Each point is reached from the start by the listed moves, each made once or not at all, plus a little noise. Is the number of moves made odd or even? Then give how often each move was made.
(in the rows, 128 means zero)

Moves:
(1): [116 112 173 127 126]
(2): [172 168 176 147 137]
Start: [ 88 169 173  90 110]
Points:
[ 70 157 217  83 107] => odd (1, 0)
[132 208 222 107 119] => odd (0, 1)
[ 93 170 172  89 106] => even (0, 0)

Moves:
(1): [109 100 119 121 146 157 117 130]
(2): [102 132 116 171  89 135 119 138]
(3): [146 165 104 127 139 141 133 180]
(4): [150 123 139 127 116 140 152 146]
(5): [ 93 135 116 139 127 148 146  80]
(6): [131 130 149 154 146 120 151 147]
(7): [ 69 130 112 103 106 116 141 128]
(8): [184 109 118 141 135 110 147 168]
Start: [ 92 119 161 115 113 138 128 112]
Points:
[ 83 160 128 158  87 159 125 174] => even (0, 1, 1, 0, 0, 0, 0, 0)
[  7 126 135 129  51 131 132 119] => even (0, 1, 0, 0, 0, 0, 1, 0)
[165 136 128 125 132 131 153 205] => even (0, 0, 1, 0, 0, 0, 0, 1)

Moves:
(1): [112 132 107 128 122 118 134 143 143 132 132 139 153 118 105 112 123]
(2): [142 131 137 131 121 127 146 154 102 167 132 137 130 152 137 149 119]
(3): [ 98 130 134 105 154 120 125 115 159 117 141 165 142 130 104 149 145]
(4): [131  93 149 168 104 104 141 144 112 108 113 156 113 137 109 131 122]
(5): [101 194 126 165 119 121 118 133 158 132 103 159 135 113 133 150 143]
(6): [123 146 131  99 108 167 131 163 138 125 109 142 118 139 132 108 127]
(7): [147 138 138 127 105 128 123 114 135 132 149 133 135 126 156 128 104]
(8): [138 112 129 107 140 145 132  74 148 127 101 150 154 114 139 114 150]
(9): [141 160 125 117 181 109  98 115 127 126 128 139 136 125 139 107 100]
(10): [105 107 101 124 128 134 127 141 146 151 164 127 130 147 128 142 129]
(11): [110 102 122 113 128 134 152 136  98 112 111 168 156 110 131 115 102]
(12): [158 108 129 105 116 117 103 133 125 133 131 140 140 147 128 126 147]
(13): [129 131 140 147 116 116 126 157 164 104 126 111 107 107 133 118 118]
(14): [ 99 112 155  89 126 129 123 138 139 132 118 144 102 143 151 120 136]
Start: [127 101 144 115 150 124 129 132 139 101 146 117 129 142 145 121 138]
Points:
[ 77  35 160 132 116  91 155 171 184  59 183 210 143 132 138 136  92] => even (0, 0, 1, 1, 0, 0, 1, 0, 0, 1, 1, 0, 1, 0)
[126 135 176 166 147  83 123 109 184  45  82 235 169  78 191  89  83] => odd (0, 0, 0, 1, 1, 0, 1, 1, 1, 0, 1, 0, 1, 0)
[151 138 172  86  78 156 135 171 180 109  84 231 181 124 208 106 124] => even (0, 1, 0, 0, 1, 1, 1, 1, 0, 0, 1, 1, 1, 0)
[107  91 173  57 131 128 135 133 141 135  73 248 178 152 198 126 165] => even (0, 1, 0, 0, 1, 0, 0, 1, 0, 0, 1, 1, 0, 1)
[113 142 154 126 113  91 101 184 232 143 196 192 151 167 167 187 149] => odd (0, 1, 1, 0, 1, 0, 1, 0, 0, 1, 0, 1, 1, 0)
[ 70 209 135 139 203  68  90 155 249  71 134 188 160  95 121 116 128] => odd (1, 0, 1, 0, 1, 0, 0, 0, 1, 0, 0, 0, 1, 0)
[ 93 113 138 183  87  94 133 142 248  92 139 195 162 109 152 120 131] => odd (1, 0, 0, 1, 1, 0, 1, 1, 0, 1, 0, 0, 1, 0)
